Each wall is flat, endless, passes through zero and stands at right angles to its row. A trip goes straight from one point to another. Which walls does it cross, in order?

Walls:
(1): [ 4 26]
(2): [-24  28]
(3): [ 21 -31]
(4): [35 29]
(5): [-28  14]
Trips:
[16  8] to [ 5 58] -> 3, 2, 5
[-15   4] to [22  2] -> 4, 5, 2, 3
[-7 -1] to [20  6] -> 1, 4, 5, 2, 3
[-35 -25] to [-2 16] -> 3, 1, 4
[-7 59] to [-28 -10] -> 4, 1

Walls:
(1): [-20  49  32 -10]
(2): [ 0 30  7 30]
(3): [-28  11 -31  -4]
(4): [ 4 -6 36 -6]
(5): [-24   9   1  11]
Trips:
[  6  18 -31  21] to [-33 -13  -8  -8] -> 2
[ 26 -19 -54   1] to [40  5  3 12] -> 3, 2, 4
[-12 -34  26  25] to [-19  23  -4 -10] -> 2, 1, 3, 4
[ 7  8  6 16] to [-4 -9 11 34] -> 1
[ 36 -14  -4  32] to [ 19   7 -16 -22] -> 2, 3
[-16  16   5  -8] to [  9  -4 -26 -20] -> 4, 2, 5, 1
[13 22 11 20] to [ 6 20 -2  6] -> 4, 3
[-2 21 -2  0] to [ 5 19 -8 -9] -> 5
[-31  -8  -5  -4] to [ 24 -10 -49 -14] -> 1, 5

Walls:
(1): [-21 -32  19  27   3  19  21  19   6]
(2): [  1  -6 -26  -4  -8 -36  -1   3  14]
(3): [ 29  -1  46 -12  18   9   2   4  -2]
(4): [  7  -1  10 -15   1  -5 -27 -17 -11]
(5): [  7   0 -17  18  -3   8  12 -16  20]
(6): [ 14 -28  -9 -15  -4  -8  12  13   7]
(7): [  8  15   1   6 -14  17  28 -14  -3]
(8): [ -4  -8 -11  38 -17  13  16   2  -4]
(9): [ -4  -4  -1  18  34  26 -29  54  -7]
Trips:
[ -9   3   2  58  18  30 -19   9  17] to [  4  13 -13   8   2 -12   8  -2   2] -> 7, 2, 1, 9
[-26  -6  26  21  28  14   3  37   2] to [-15   8  18  22  -7  -7  -1   9  25] -> 5, 3, 2
[-14   3  -7  -5  14  -3  -7 -11 -17] to [ 29  -8 -35 -11   6  13 -13  -8 -14] -> 2, 6, 5
[ 14  -7 -21 -18   0   5   6 -28   1] to [  3   4 -44   4   2  24   6   1  13] -> 8, 4, 9

Walls:
(1): [-18  -6  -3  14  -9   5   1  15 -11   3  21  -6]
(2): [ -8   5 -41 -10  32  14 -13  26  15  27  27  18]
(3): [-13   3 -22  -2  11 -10   3  -5 -12   5 -18   0]
(4): [ 24 -19  -4 -10  60  -2 -17   5  28   3   6 -14]
(5): [ 27 -21 -11   8 -17  13  28   7   4 -38  23   0]
(6): [-10 -21  30  10  -1   5   5  51  28  -8 -25 -21]
Trips:
[ -2  27 -31 -12   4  -9 -10   6 -43 -12  -8  -1] to [ 19  10 -23   6 -19  -9   8  -2   8 -36   4 -26] -> 5, 2, 1, 3
[-24  19 -36   2  10 -32  -4 -22 -10   2   2  33] to [  1 -11  23  -3  41 -13 -13  12 -11  13 -20  -5] -> 4, 6
[-40   8  21  -8  15  10  13  15 -10  12  10   3] to [ 16  12   4  26   3  -4   8 -32  24 -12 -28 -23] -> 2, 1, 4, 5
[-14  12  17  15 -28 -24  13 -31   9 -14  23 -21] to [-36 -25  14   1  16  -6   1   7 -20  11 -16   3] -> 5, 6, 3

Walls:
(1): [ 20 -24  -3 -26  46 -12  11  -5  47  10   3  -7   0 -29   2  24  14  24
 -15   4]
(2): [-23  11  -3 -12   0 -22  -3   7  23  15 -17  -7 -34  -1  -3  13  28 -42
  12  22]
(3): [-11  18  19 -41 -10  21  -2  -4  -2 -12 -22  -7   1  57  -4  -1 -36 -28
   3   2]
(4): [  8 -25 -22  20 -27  -6   6 -23  31  -9   1 -11  13 -24  -1  -9  10 -27
   0  26]
(5): [-17 -17  -7 -28  -1  -6 -15  24  -1  -2 -18  21  -2 -18  -8   6   6 -14
  26  -1]
(6): [-13  12   7 -15  34 -23 -20  21   4  12   0   6 -24  -4 -29 -21  15 -12
  12 -28]
Trips:
[ -3  22  13   0  31  18  15  40  17 -15 -16   5  20   3 -13   0  -8 -18
  12  17] to [-23  -7 -38  -7   0  28  40  -1 -29 -15   3  11  -2 -45   1 -22 -37  33
   4 -11] -> 2, 1, 6, 3
[ 17 -19   2  52  45 -13   4   1 -21 -46   9 -17  10   1   8  -3  21 -11
 -15   0] to [ -2   6   1  -3  17  -3   9   5   8 -38 -57   5  -2   6 -14  24  -8 -11
 -23  -6] -> 3, 2, 4, 6, 5
[-27  18 -17  20  33 -20  -8   7  27  15   8  -2   0  29  -1  13 -23   9
  15 -29] to [ 22  27  15   8 -30  -5   6  -6  -4  20   0 -12  18 -21 -17  28  27  26
  16  38] -> 3, 6, 4
[ 11 -11  17 -34 -14 -25  -8 -24   6 -10  10 -35  20 -16  -5  11   9 -15
  30 -35] to [  3 -14  41 -25 -16   3 -11  12 -17  18   0 -17 -21 -18  40 -35  -4  16
   5 -14] -> 2, 4, 1

Walls:
(1): [ -4  -8  -6  -2 -20   3  -9  18  30  16   0  -5   0 -39 -10  48  14  -9
  24  15   9 -27  12  16   4  10   5 -38  17 -12 -18  -5]
(2): [-37  26  17  -2 -14 -10  26  11 -31  43  20   4  24  -4 -17   6  28  12
  11  18   1  20  20   2  21   7  -5  -5  22 -27 -18  -9]
(3): [-21 -13   1  19   5 -16  -2   2   8   4  -1 -46  12   4  20  18  -6  21
  -1   9 -13   4 -14  -4 -12   0 -15  12  -4   1   7 -36]
(4): [ -7  -6  13  -5   1   4  -5   3 -54 -27   5  -8  -3   6  25  -1  -6  -3
  -7  -5 -31   2 -21  43 -14  -7   7  -2   5  12   8   6]
(5): [ 12 -12  14  16  11 -22  14 -17 -29  10   1 -17 -27 -12 -13   6   7  16
 -20 -18  -8   7 -25   7  10 -11  12 -31  -9  16  12  -9]
(6): [  4 -16 -26 -47  20 -19  12 -16  11 -35  -3 -21  -1  -1   6  28   3 -19
 -14  30   8   3  25   2   9  23  -4  -2  18   6   1  24]
(7): [ 14  15  20 -31  15  -1   4 -10  12 -15 -37 -12  -6  -9  15  17  -7  16
  -6 -11  -3 -25  12 -22   1 -37  16   0  12  12  31  -4]
(8): [  6 -30   4 -26  22  -2 -28 -25   5   3  14  21   6   2 -18  -9  19  12
  10 -22 -10 -14   7  10  16  16 -14   5   1   4  -1 -28]
(9): [-15  15  -1  13  14  16  -5  14  -6 -27   6 -16   4  -2  -4  -3  17   7
   6  34 -43  -8 -17 -20   3   8 -19  -7  -9  -9  -6 -42]
(10): [  8  23   7 -15 -16 -21   5 -12  -5  14  -6   1 -33   0  25   2  22  21
  12   0 -48  10 -10   8   4  -5   5  -5  -8  -2   2  20]
Trips:
[ -2  43  21  10   2  -8 -25  33  34 -12 -24  47  -4 -11 -40  11   9 -17
 -17  -2 -10  23  -7  -5  12  28  20 -32 -12   8  29  11] to [-23  16 -22 -17 -18   0 -21  -5   5 -17  26   9  -7 -31 -10  18  -3  16
  -4   2  12 -19  -3   0  -6  -5  -8   3 -33   9 -27  17] -> 5, 7, 6, 8
[ 18  15 -12 -14  -7  -6   5  37 -23  29  22  30   1 -29  15  -5  10  23
   2   3  -8 -16 -21   2  10 -20   4  26 -13   6   1   4] to [ -6 -17 -11   8 -15   0  17  -3  -3  -3   6 -14  31   2  21  53  14  19
  12  15   5  26  -7  42 -20  17  14 -60 -43  17   5   8] -> 1, 3, 6
